Every row gives one point. Examples show where two turns around zero, p and q, send a point. Where does a point land after both, in the order given? Backwards means that the second turn is done in reverse. Each puzzle has new turns, and all numbers are rounded.
In the rows, zero is written as 128.

Turn p:
[117 138  96] => [133 113  97]
[163  82 164] => [153 171 175]
[139 144 126] => [114 137 118]
[ 93 147 126] => [113  91 123]
Turn q:
[157 149 142] => [108 160 120]
[131 147 152] => [116 139 102]
[ 89 142 102] => [175 118 119]
[135  74 117] => [113  95 170]
Where do these land?
q, then p: [140 149 143] => [117 114 106]
q, then p: [157 163 137] => [ 95 111 100]
p, then q: [133  97 135] => [103 147 122]
p, then q backwards: [ 81 106 149] => [109  81 104]
q, then p: [146  91  92] => [112 137 180]
p, then q: [110 162 113] => [152 101 147]

Turn p:
[158 151 170 137 109 155] => [136  93 164 119  87 134]
[134 107  94 117 169  90] => [129 184 115 112 159 108]
[107 118 157 148 108 175] => [141  85 123 168 100 124]
[ 89 150  88 131 112 103] => [104 135  85 124 153 166]
[ 87 145  92 111  86 158] => [119  75  91 135 163 154]
[152 124 133 139 116 105] => [101 139 141 116 113 121]
[141  94 166 110 140 137] => [142 131 168 154 127  99]
[145 106  99 120 161 133] => [146 147 116 111 147  91]
[139 158 154 139 151  96] => [135 163 149 113 103 156]
Turn q:
[115 115 157 131 136 122] => [121 148 109 117 147 124]
[128 169 101 156 109 101] => [141 154 162 140  83 141]
[ 91 117 102 112 103 103] => [106 146 159 166 140 112]
[103 148 126 102  82 132] => [ 74 129 148 145 114 135]
[171  91 132 100 154 115] => [151  99 138  93 165 100]
[142 160 129 119 163 166] => [136  95  92 117  92 119]
[146  97 149 177 149 158] => [168 126  87 118 154 166]
Where do these land?
q, then p: [ 94  95 149 115 160 118] => [136 175 104 101 139 144]
p, then q: [119 146 103 130 163 134] => [141  92 144 122 108 117]
q, then p: [173 114 122  97 131  89] => [133 157 187 143 141 126]
q, then p backwards: [105 112 145 143 159  97] => [126 104 105 125 172 114]
q, then p backwards: [118 152  85 147  95 158] => [ 95 139 180 147 105 133]
q, then p: [177 129 122 133 100 149] => [145  99 151 154 135  91]
p, then q: [109 148 170 131  88 151] => [125 126 107 138 171 175]

Turn p:
[123 123 112 149  50 144 122 130 126] => [102 156 143 181 162 105 111 114 151]
[108 140 128  70 191 141 128 158 110] => [157 113 120  91  58 138 133  90 110]
[141 171 162 181 130 108 130 156  93] => [156 124 184 140 127 167  97 169 141]
[138 130 134 137 105 130 161 133 135] => [131 141 116 156 132 124 111 148 120]
[115 163  98 160 151 160 132 122 158] => [173 171 130 106 138 107 148 138 148]
[121 106 110 134 130 138 166 136 164] => [148 148  77 138 142 124 128 128 123]
[117 171 121 129  89 138  57 101 142] => [ 97 153 191 100 157  84 128 108 141]
[111 112 151 138 125 105 141 120  93] => [111 121 138 149 124 173 138 134 118]
[145  77 146  76 135 149 125 116  94] => [ 77  92  97 134  78 129 138 113 135]
[154  70 123 136 165  80 122 135 129] => [132  60  92 116 155 160 139 132 129]
[120 141 146 112 158 129 106 128 153] => [129 132 128  77 120 128 121 123 119]
[144 132 104 114 106 112 146 100 137] => [122 123 123 149 144  96 145 138 101]
Turn q:
[127 143 158 155 128 201 106 158 104] => [130 118 122 163 187 102 156 132 181]
[119 147 106 139 133 135 148 107 135] => [117 148  96 112 118 123 130 126 132]
[158 147  98 103 132 116 147 120 113] => [117 127 105 132 100 149 146 157 106]
[ 82  88 201 137  56 136 124  91 122] => [118 106 181 132 118  60 143  42 133]
[128 129 111  69  91 118  88 130 193] => [152 124 186  62 104 115 144 169 120]
[154 113 170 136 166 129 150 122 110] => [134 124 120 188 110 131 102 122 142]
[115 153 156 138  99 111 152 113 103] => [134 140 117 147 118 112 158  86 104]
[160 147 107 154 162 122 113 129 126] => [145 123  87 135 143 136 106 160 120]
[ 81 106 106  78 142 113 102 132 158] => [105 159 186  87 128 136 105 150 118]
[128 136 112 138 126 115 134 158 151] => [152 135 124 106 136 157 129 128 132]
[121 118 108 143 145 111 123 133 101] => [110 126 115 134 149 147 110 124 107]
[162 110 101 144 156 129 147 142 121] => [122 108  97 137 125 167 107 143 140]
Where do these land?
p, then q: [108 145  97  90 179  62 106 183 172] => [ 73  73 135 178  83 109 112 186  97]
q, then p: [158 171 139 132 139 136 140 110 140] => [160 113 134 158 154 103 115 134 126]
p, then q: [113 120 165 154 117 129 124 102 142] => [125 171 136 130 153 131 142 140 148]
p, then q: [122 129 155 134 113 136 172 129 104] => [139 119 108 120 170 123 155 112 142]
p, then q: [154  98 137 102 135 119 153  99 106] => [ 97 116 129 109 145 160 134  88 134]
p, then q: [162 126 142 153  76 141 122 119 101] => [167 146 141 115 166 127  98  95 141]
p, then q: [107 105  79 145 141 124 127 149 155] => [120 125  88 125  92 131 101 164 131]
p, then q: [ 83 155  74 103 141 103  95 139 146] => [110 127 111 175  66 100 117 141  98]
q, then p: [132 112 162 122 100 178 134 122 137] => [116 138  94 122 169 141 117 148  95]
q, then p: [142 120 130 144 141 152 108 129  76] => [156 127 113 119 148 169 152 119 150]
